Each row of a before or after table is a point. One or more steps were done to the points. Then noise was added and the rows were shuffled. The steps act on columns, c1 being the first. What was done? A step turns or swaps two columns, mirrors them in a line or flattens them onto one, adds a multiple of one to another, or multiplies or shifts one. Angles are multiples of 10 degrees, from the lower column toward the higher: turns from -170 to 170, lines from 10 to 170 but not 90. Use the fewest steps. Two steps may share a column if one is a turn and the other turns, adds or multiplies; they go together, in the order done. Otherwise the lowest column goes first.
(in the rows, 128 means zero)

Before, 10 rows:
[[134  99 140]
 [130  84 145]
 [110 115 113]
 [ 71  95 148]
 [130 199  99]
 [132 102 142]
 [ 76 111 147]
 [132 132 153]
 [139  82 147]
 [137  84 142]]
After (10 x 3):
[[127 145 146]
 [137 100 158]
 [128 172  70]
 [ 69 108 163]
 [133  97 165]
 [105 111 119]
 [131 115 155]
 [140 101 167]
 [139 108 154]
 [ 78 121 151]]
Steps: turn c2 and c3 by -30 degrees

Before, 10 rows:
[[126 116 124 163 112 165 148  79]
 [117 185 133  78 101 156 198 119]
 [ 95 118 133 196 111 170 164 150]
 [122 149 104 163 112 183 131  93]
 [120 105 111 152  91 166 140 100]
 [113 136 124 110 152  95 108  99]
 [124 116  89 100 174 112 121 109]
 [125 122 132  98 154 127 103 149]
 [101 129  97 119 128 106 115 128]
 [172 176 127  97 115 130 172 141]]
After:
[[116  74 102 104 173 138  98 112]
 [109 113 122 106 152 156 125  92]
 [163 141  96 158  92 115 128 113]
 [181 155 119 197 112 135 140 171]
 [158 184  81  63 100 126 162 167]
 [108 173 104  84 119  89 140 165]
 [128  95 159 100 153 130 115 129]
 [121 127 121 120 127 158  96 121]
 [162 139  86 165 112 111 148 105]
 [178 173  93 151 110 104 118 102]]
Steps: turn c1 and c6 by -120 degrees; turn c2 and c4 by -20 degrees; add -0.7 times c5 to c2; turn c7 and c8 by 40 degrees; turn c3 and c7 by 60 degrees

Before (14 x 12):
[[144 111  95 140 126 124 178 125 117 149 103 128]
 [121 165 130  56 180 129 166  88 102  95  97 154]
 [191 119 191 113 126 106 164 101 111 100 130 187]
 [164 157 144 149  95 155 141 167 123 127 169 152]
 [101 127 104 146 155 194 136 121  98 102  95 120]
 [111 125  80 122 120 159  95 133  84 128  87 103]
 [ 68 100  96 135 113 159 150 144  72 161  78 142]
 [124  99 148 111 153 123 162 151  97 143 105 110]
 [179  95 162 117 142 144 132 136 127 124 185 179]
 [155 163 171 165 118 159 107 122 134 128 158 137]
 [135 132 144  96 163  97 176  86  67  82 145 151]
 [130 166 107 129 172 169 126 106  59 141 101 141]
 [ 97 137 110 121 131 152 142  86 100 151 115 126]
 [124 107 116  98 117 171 173 115  74 143  96 104]]
After:
[[171  78 150 147  97 138 152 129  93 149 149 120]
 [138 140 143  95 125 132 179 116 146 122 103 113]
 [119 143  55 132 177 132 148 181 138 164  88 150]
 [129 147 102 117 118 129 177 117 118 102  66 118]
 [121 124 122  79 120 130  96 126 130 109  68 134]
 [111 138 151 103 154 125 127 124 136 128  89 153]
 [182 139 120 160 141 138 127  98  83 177 162 114]
 [101 159 128 106 128 124 140 154 122 120  94 108]
 [155 119 165 171 118 129 109 163 107 133 157 122]
 [186 153 121 196 119 133 167 135 112 190 117 132]
 [ 77 129 135  93 108 116 157  95 132 132  50  91]
 [125 117 116 150 154 123 156  95 121 106  89 115]
 [133 164  98 145 164 128 162 155  71 167  91 168]
 [135 132 130 106 170 125 115 172 107 137  54 114]]
Steps: flatten c1 and c6 onto the line at 10 degrees; turn c2 and c8 by 120 degrees; swap c3 and c4; add -0.3 times c5 to c7; turn c9 and c11 by 50 degrees; turn c10 and c12 by -110 degrees

Before, 13 rows:
[[ 86 125 100 137 118 196 101 170  71 107  90 126 134 153 123  91  95 170
  114 120]
 [169 109 132 148 138 154 120 124  82 122  97  98 126 168 134 116 125 103
  103  92]
 [ 86  72 120 129 100 126 110 131 148 138 119 148 135 172 130 122  62  89
  125 112]
 [139  94 179 172  98 112 149 109 131  92 127  92 137 109  90 129 154 153
  123 101]
 [117 119 132 139 162 121 163 123 121 144 158  85 135 109  89 158  74 146
  151  90]
 [174  82 122 151 177 126 137 143  76 162 120 133 124 169  77 141 122  97
  131 169]
 [131  84 105 103 173 190 139  80 118 101 160 109 151 100  96 122  86 163
  187  75]
 [ 84 146  92 138 107 152 165  95 159 155 136 154 133 142  72 166 154  91
  135  78]
 [129 122 158 122  98 180 176 134 134 120 111 110 142 162  83 119 133  92
  105 135]
 [159 120 127  84 115 111 142 111 132 100 113 109 123 102 154 116 129 113
  188  91]
 [141 139 162 106 112 147 122 121 133 180 167 141 141 100  93 115  90 153
  168 168]
 [119  85 104 106 177 147 102 120 153 151 167  72 191 178 121 146 121 104
  123 154]
 [143 162 148 143 111 113 149 159 138  86 121 156 158 164 137 179 149  77
  152 121]]
After, 13 rows:
[[175  79 121 127 142 127 135 179  76 162 118 135 125 154 152 142 121 168
  154 160]
 [166 109 133 138 128 155 122 135  80 120  97  96 123 106 142 116 126  94
  122 154]
 [ 89  73 122  99 129 126 110  98 147 138 120 147 132 105 139 119  60 115
  105 168]
 [129 123 157 119 137 183 175  97 132 122 110 112 145 152 150 116 129 134
  106 164]
 [ 89 127 104 137 172 194  98 116  72 107  91 126 135 118 137  92  93 117
   93  88]
 [119  86 103  84 119 150 103 173 154 152 168  69 191 105 149 145 118 154
  121 152]
 [ 86 146  91 146  96 152 163 105 157 156 138 155 132 170 144 167 156  78
  110 166]
 [136  82 106  82  83 191 141 172 121  99 159 110 152 169 126 123  84  78
  190  92]
 [143 161 150 157 161 116 148 111 136  84 121 157 160 105 136 177 148 122
  157 177]
 [115 119 133 131 122 120 162 162 119 143 159  86 137 172 129 160  71  89
  147 114]
 [138  94 179 152 110 109 152 100 130  93 126  92 139 170 131 129 151 103
  131 102]
 [162 116 128  77 112 113 144 118 131 102 113 109 121 118 115 114 127  93
  203 144]
 [139 143 162 113 122 145 119 116 133 182 166 140 142 172 125 117  93 171
  175 102]]
Steps: add 0.5 times c1 to c19; add 0.5 times c2 to c4; swap c5 and c8; turn c14 and c15 by 120 degrees; multiply c15 by 0.4; turn c18 and c20 by -90 degrees

Before:
[[177 133 146 102 117 166  73 158 150 161 181 133 162 120 125 123 103 168
  113 139 107 157 108 113 164 118 126 138 165 124 107  61 147 172 124 177
  129 152 130 107 117 146  99  87 179 110 149 188]
 [ 83 113 113 130 180 113  95 147 161 153  85 161 119 161 165 140 121 132
  126 127 143 161 119 164 138 125 140 103 119 148 117 151 101 162 108 145
  140 198 164 142  83 127 118 128 170  94 150 173]
 [169 174 132 128 136 194 145 121 144 144 111  87  99 166 160 138 147 171
  168 132 139 161  92 146 130 136 151 179 134  69 111 111 129  88 106 102
  171 154 112 100 148 155 171 147  95 130 125 139]
 [148 141 130 116 129 144 145 169 114 102 127 121  88  91  82 113 128 142
  123 122 140 102 157 131 122 116 115 140 152 147 120 114 155 141  95 109
  154  68 121 121 132 105 153 172 149  71 142 124]
 [136 139  98 118 143 156 115 126 124 120 151 160 143  91 126 124 131 139
  109 178 190 131 103 120 133 187 138 176 121 201 170 116 123  91 120  81
  117 126 108  85 132 102 163 122 153 189 134 174]
 [136 101 108 153 121 152 147 153 201 130 139 139 136 106 120  99 129 172
   69 142  73 147 137 123  90  84 156 177 158 116 139 186 144 161 125 151
  110  75 148  94  81 150  88 152  89 119 159 144]
 [118 164  71 145  71  81  87 149 141 106  46 142 151  97 203 132 130 112
  105 159  72 118  92 151 104 166 158 116 111 120 124 123 101 103 104 156
  119  77 147 122 149 136 204 133 128  96 144 109]
 [177 115  60 107 121 102 106 144 129 101 145 150 106  91 138 127 179 120
  105 145  70 158 126 127  84 152 105 148 153 150 163 122  90 119 112  73
  138 118  98  94 122  95 151 165 137  88 119 149]
 [155  92 106 150 163 132 123 153 119 122  99 101 144 147 153 148  90 143
  153 136 128 165 112 134 154 114 119 173 163 152 104 177 162  99 133 158
  147 137 132  77 190 115 124 111 136  96 150  92]]
After (9 x 48):
[[176 115  58 108 122 102 106 144 130 101 146 149 152  92 137 127 179 121
  103 146  69 157 126 127  84 153 105 148 154 150 164 121  91 120 120  73
  135 118 165  93 122  94 151  98 136  89 119 150]
 [148 141 130 116 129 144 146 169 115 101 128 122 176  90  82 113 128 143
  113 121 139 101 158 131 122 116 115 141 152 147 120 115 156 142 123 109
  133  68 171 121 132 106 153 121 149  71 141 124]
 [118 165  70 144  72  81  87 149 141 106  46 141 106  97 202 131 131 112
   99 159  72 118  91 151 104 166 158 116 112 118 125 122 101 102 118 156
  120  76 133 121 149 137 205 147 128  96 142 109]
 [135 102 108 153 121 153 148 152 201 130 139 138 110 107 120  99 129 172
   74 142  72 148 138 123  91  85 156 176 158 116 139 186 145 161 108 151
  136  75 152  95  81 150  88 149  89 119 158 144]
 [135 139  98 119 144 155 116 126 124 120 152 160 109  91 125 124 132 138
  109 177 190 130 103 121 133 188 138 176 121 201 170 117 124  92 122  81
  127 126 121  85 132 103 164 108 153 188 133 175]
 [177 134 146 101 117 166  73 159 150 162 182 133 103 120 125 123 103 168
  113 139 107 157 108 114 166 117 127 138 165 125 106  62 148 172 121 177
  105 152  86 107 117 146 100 131 179 111 150 189]
 [168 174 132 128 136 193 145 121 144 145 112  87 178 166 160 138 146 171
  156 132 138 160  93 146 130 136 150 179 134  69 111 112 131  88 139 103
  115 153 148 100 148 154 171 112  95 129 126 139]
 [156  91 106 150 163 132 123 152 120 122  97 101 128 147 152 148  89 143
  151 136 128 164 112 134 154 114 119 172 162 153 103 178 161  99 136 158
  104 137 111  77 191 115 124 133 136  95 150  91]
 [ 83 113 113 130 180 113  95 147 161 153  85 162 143 162 165 140 121 132
  120 127 144 162 118 164 138 125 140 103 120 148 118 152 100 162 126 145
  124 198 128 142  82 127 118 164 170  93 149 173]]
Steps: turn c13 and c37 by -140 degrees; flatten c19 and c35 onto the line at 20 degrees; swap c39 and c44

Before (8 x 64):
[[182 137 157 144 126  71  84 110 142 135  74 113 125 108 116 182 139 130
  134  95 144 101 114 163 135  57 137 154 107 150 139 186 143 100 137 139
  141  89 166 107 121  92 171 158 122 116 124 147 136 130 144  94  98 103
   98 140 160 112 155 130 143 145 163 112]
 [147  77 121 129 162  92 136 127  87  83 153 174 188 149 160 172  94  93
  202 155 108 133 122 158  73 119 163  66 198 111 108  95  94 139 103  64
  160 141  62 130 141 147 116 132 151  79 184  95 121 114 101 100 148 164
   86  80 120  91 153 145  84  94 115 195]
 [187 146 135 180 129 120  85  95  88 109 128 160 102 122 133 204 101 109
  157 160 162 115  96 177 125 153 155 104  95 159 127 164 122  92 145 121
  141 121 102 168  91 154 129 144 101  80 100 139 149  75  73  88 100  96
   72 168 167 163 161 107 182 178 141 106]
 [126 125 131 110 152 138  97 118 126  76 163 158 165 132 151  80 109 131
  144 143 127 143 135 121  79 142  97  97 167 135 138  96 129 163  88 137
  132 157 105  75 191 111 133  89 144  99 117 104 110 163 134 143 159 150
  116  92 124  90 103 159 114 127 128 168]
 [161 163 167 155 143  78 113 101 132 164 107 164 128 141 129 150 121 166
  126 113 144 114 132 143 178  97 173 138 107 133 137 192  92 100 125 118
  132  82 139 147 113 123 129 128  95 102 113 180 156 132 119  92  95 100
  102 134 161 177 173 114 169 184 146  96]
 [137 137 155 118 115 132 101 152 146 154 130 123 132 121 134 116 193 149
  119  96 130 137 138  81 118 100 114 118 153 137 197 130 193 143 126 141
  113 102 169 115 122  94 150 147 134 150 120 128 111 131 134 119 148 110
  130  75 181 116 107 146 141 122 194 139]
 [117 140 152 125 131 137  99 129 155 135 188 152 164 106 150 119 156 133
  160 154 128 147 158 110  92 164 110 125 138 109 197 132 167 148 123 115
  129 151 123  80 164 131 118  90 156 110 121  78 100 160 131 144 147 152
  125  79 141  85 107 130 105  82 164 146]
 [157 133 162 142 112  91  64 113 102 150  77 122 101  98 104 174 151 149
  118 141 138 113 121 110 133  89 123 146 121 130 134 166 139 102 128 130
  108  63 152  99 109 141 141 142 144 128 136 143 143 130 122 101  91  89
  132 116 159 133 123 117 167 134 168  89]]
After (8 x 64):
[[146  62 122 132 164  98 137 126  89  82 154 125 188 151 158 194  96  96
   51 159 104 132 124 157  71 119 162  68 197 110 108  95  96 140 106  60
  160 137  59 132 144 106 114 131 153  77 182  93 119 113 123  98 150 167
   89  84 120  86 155 144  88  94 113 194]
 [154 138 164 138 111  88  64 113 105 146  75 122  99  94 104 199 153 149
  137 139 139 113 118 111 134  87 125 143 122 129 132 164 141 102 129 133
  106  63 154  99 108 118 139 142 143 126 139 146 145 129 134 101  89  87
  133 116 166 132 122 112 169 138 167  89]
 [184 144 156 146 129  71  85 107 143 135  78 152 126 110 114 206 140 128
  130  99 147 101 114 162 135  55 139 155 108 147 138 186 139 100 135 143
  140  89 162 104 123 157 169 157 121 118 128 150 134 129 113  91  98 100
   97 145 158 111 159 131 143 148 163 108]
 [137 138 156 118 114 132  98 149 146 151 129 139 132 121 135 137 195 144
  137  95 129 139 139  80 118  97 113 116 155 136 197 131 190 140 129 139
  115 101 167 113 123 158 150 148 136 151 125 125 111 128 124 120 146 113
  133  79 180 118 107 146 140 124 193 142]
 [127 100 130 109 150 141 101 122 127  77 163 120 162 135 150 100 107 127
  111 143 125 143 136 121  78 140  97  92 164 136 141  95 125 166  87 136
  134 155 101  75 194 149 130  87 143 102 116 106 107 164 120 143 162 150
  120  93 126  92 105 156 114 124 130 168]
 [160 125 166 155 142  78 110 102 130 164 102  87 128 142 132 170 118 168
  126 114 145 118 131 144 181  98 180 139 105 136 137 197  96 103 126 118
  128  84 143 146 112 158 126 128  97 101 110 180 155 128 135  93  97  96
  108 130 156 182 169 114 172 190 147  96]
 [115 120 155 127 133 136 100 132 153 135 185 109 166 107 149 140 153 132
   98 155 131 146 158 110  91 166 106 126 136 112 200 130 167 143 124 114
  129 152 125  81 167 140 115  90 156 109 122  76 100 162 116 148 146 151
  124  82 142  86 106 131 102  83 166 143]
 [187 117 135 176 131 123  90  98  91 111 130  82 102 120 137 221 102 111
   81 156 160 117  96 173 124 155 154 102  94 162 129 168 122  90 144 119
  145 119 105 166  92 127 128 141 106  79 100 134 146  73 170  92  98  96
   74 168 166 163 158 109 180 175 141 106]]
Steps: turn c2 and c12 by 50 degrees; turn c12 and c42 by 150 degrees; shift c16 by 20; turn c19 and c51 by -160 degrees

Before:
[[145 122 143 153 102 135 126  99 144  84 159 158  82 157 166 127 147 124
  115 163  86 143 109 106 136 129 123 146 100 105 127 116  97 121 118 103
  119 125 125 134 124 165 143 145 147 125 128 128 143 146 153 100 134 143
  142 133 114 103 127 100 156 138 148 141]
 [154 148 147 165 119 119 110 170 124 115 119 107 149 113 112 107 118 162
  139 147 146 108 104 142 120 131 144 108 179 152 109 146 113 119  94 126
  105 144 136 143 133 165 145 142 112 150  96 140 105 113 138 125 119 127
  100 115 150 137 179 148 134 134 121  99]
 [146 121 119 136 121  95 149 124 192 108 126 107 157 113  95 149  92 109
  110 105 113 102 127 113 153 132 115 119 107 103 124 152 140 121 153 119
  129 147 158 127 157 110 151  97 163  88 127 108 151 141 143 138 152 104
  138 117 150 109 103 146 105 109 151 121]
 [124 144 143 138  79 137 132  87 163  93 166 132  88 144 169 127 158 113
  133 127  97 120 138 135 150 113 121 129 101 129 137 132 110 126 125 106
  127  94 123 133 131 130 108 137 121 130 140 123 141 137 117  78 120 120
  151 131 128  83  88 118 140 140 142 129]
 [ 91 142 176 115  82 143 138  81 144 101 142 163  73 163 157 119 136 105
  143 146 104 134 134 129 136 145 114 130 122 118 118 137 108 143 150 132
  141 110 115 146 124 163 129 147 117 124 155 161 124 131 149  84 133 149
  151 126  99  76 120 110 160 146 132 147]
 [149 155 135 176 122 100  94 181 108 137 110 107 121 122 138 130 118 167
  109 137 153 120 116 109 107 130 155 105 161 158 114 159 118 130 123 147
  102 124 100 122 142 161 140 135 127 132  92 149 120 106 124 142 111 118
  114 121 169 120 172 125 138 153 149 127]
 [162 115 126 116 114  75 163 123 193 116 133 121 151 121 101 154 142 122
  127  95 118 118 146 144 155 144 117 119  99  86 132 150 122 118 141 133
  151 133 129 143 164 122 125 105 131  89 117 119 168 127 138 144 144 115
  142 137 121 141 124 112 131 114 145 123]
 [159 147 146 154 141 110  92 175 113 135 130 146 168 103 121 138  94 180
  102 118 151 125 117 132 128 116 170 112 175 160 106 155 118 121 122 123
  122 124 116 123 100 149 147  98 132 117 101 146 120 109 115 141 100 127
   90 129 137 140 185 132 153 150 102 123]
 [182 126 124 113 106  86 168 108 177 111 113  98 123 115 107 136 130 110
  144 130 106 103 129 130 140 139 110 128 124  91 129 126 139 123 176 117
  123 119 142 140 150 116 125  98 176 128 120 127 146 163 112 158 150 115
  145 124 135 121 103 126 114  99 133 118]
 [126 153 149 143  97 123 138 111 155 101 134 137  82 166 142 135 144 123
  133 140  86 131 127 122 116 118 132 113 122 115 111 145  90 150 130 108
  134  91 119 148 136 132 129 145 146 123 123 120 140 135 150  81 112 160
  157 122  88  93 122 127 126 132 127 134]
 [151 150 152 192 128 119 123 148 120 132 120 126 150 118 135 111 128 138
  102 138 148 132 128 126 121 143 172 109 158 139 116 166 110 155 104 123
  132 125 129 154 110 164 148 102 130 116  95 155 141 105 105 122 130 115
  103 114 146 125 159 127 132 152 126 113]
 [156 132 113 127 145  93 157 115 173 100 118  89 118 117 122 149 139  99
  134 112 115 121 147 129 170 132 129 123 120  94 115 117 123 107 160 139
  118 147 141 155 154 102 140 111 146  94 145 133 144 136 128 136 126 102
  137 104 113 130 115 138 110 115 131 133]]
After:
[[125 142 143 137  79 136 130 163 119  93 166 132  89 144 136 129 159 113
  134 126  98 120 123 139 143 113 110 129 101 128 136 131 108 160 126 107
  127  95 124 134 130 128 109 150 122 129 139 123 139 136 116  77 121 120
  154 129 130 250  90 116 138 139 143 130]
 [156 148 148 165 118 118 113  84 139 114 119 105 149 115 135 107 120 162
  139 146 145 109 106 111 126 132 147 107 178 151 109 146 114 127  95 126
   62 145 137 144 132 163 144 127 111 149  96 138 103 114 137 125 119 127
  100 114 149  92 178 147 135 135 120 100]
 [145 120 142 154 102 138 126 149 129  82 158 158  82 158 123 126 145 124
  116 164  89 143 143 102 135 128 120 148 101 105 126 115  99 147 119 105
  100 124 128 131 126 163 143 154 149 124 128 127 143 145 153 101 137 144
  143 132 115 219 128 101 157 138 146 143]
 [150 149 153 191 128 118 124 119 106 133 120 126 150 115 124 113 127 140
  103 137 151 132 132 125 146 142 171 109 159 138 117 166 110 111 106 125
  140 125 130 153 112 162 145  95 131 117  95 154 140 107 104 124 130 115
  106 113 146 143 159 126 131 150 125 112]
 [143 120 120 138 120  96 148 143 113 106 126 107 157 114 164 148  93 112
  110 105 113 103 141 122 141 132 103 119 107 103 124 152 139 191 151 118
  132 147 159 127 157 112 153 101 163  90 127 105 149 139 141 138 152 103
  140 117 151 102 101 145 107 110 152 121]
 [151 155 133 176 122  99  93  75 133 137 110 104 120 123 127 131 117 164
  108 136 152 121 141 110 126 128 162 102 160 159 112 158 120 110 122 147
   49 125 102 123 141 159 141 115 126 131  92 147 120 103 125 141 109 118
  114 122 167 153 174 128 140 154 149 127]
 [158 136 110 126 144  94 155 147 132  98 120  90 116 115 130 148 138  98
  135 113 116 120 133 148 165 129 105 125 122  94 116 116 123 178 159 140
   97 146 141 154 153 100 140 118 147  93 146 134 143 137 130 136 128 103
  139 106 114 117 115 139 109 116 131 132]
 [180 126 125 112 107  84 167 158 116 110 114 100 122 115 146 138 132 106
  146 130 106 104 127 129 130 138 105 131 125  91 132 125 141 179 174 116
  112 118 141 141 151 117 125 107 176 128 121 126 145 160 112 158 151 118
  146 124 136 104 102 126 117  97 134 121]
 [ 92 140 175 118  80 143 139 166 107 102 144 162  72 164 146 120 136 104
  141 143 105 135 129 133 129 143 112 129 122 118 120 135 108 137 152 132
  170 109 115 145 124 162 128 162 117 123 158 160 122 133 147  83 136 150
  152 127 100 239 120 108 161 148 132 148]
 [161 147 142 154 141 112  94  95 142 135 132 147 165 103 124 139  96 180
  103 118 154 124 121 122 149 114 164 114 174 161 106 156 117 115 119 123
  109 124 115 122 100 148 146  84 133 115 100 146 122 107 112 140 100 129
   89 129 139 102 187 134 151 149 103 122]
 [125 152 150 143  96 125 137 138  95 102 135 138  81 165 149 135 143 120
  134 139  83 130 135 126 120 117 135 112 125 113 111 146  90 145 129 107
  148  90 117 150 136 132 128 151 144 122 124 120 141 134 151  83 113 159
  154 120  88 193 122 128 126 132 127 135]
 [160 114 125 115 114  73 164 139 114 116 134 122 151 121 137 151 141 122
  125  95 120 119 121 147 145 144 105 118  99  86 130 149 123 192 141 132
  195 133 129 142 164 122 125 109 134  88 120 118 169 129 136 145 146 115
  141 138 121  71 121 113 130 113 145 124]]
Steps: mirror c8 and c44 in the line at 100 degrees; turn c9 and c34 by 110 degrees; turn c15 and c58 by 130 degrees; multiply c58 by 2; turn c23 and c24 by 70 degrees; turn c25 and c27 by -30 degrees; multiply c37 by 3
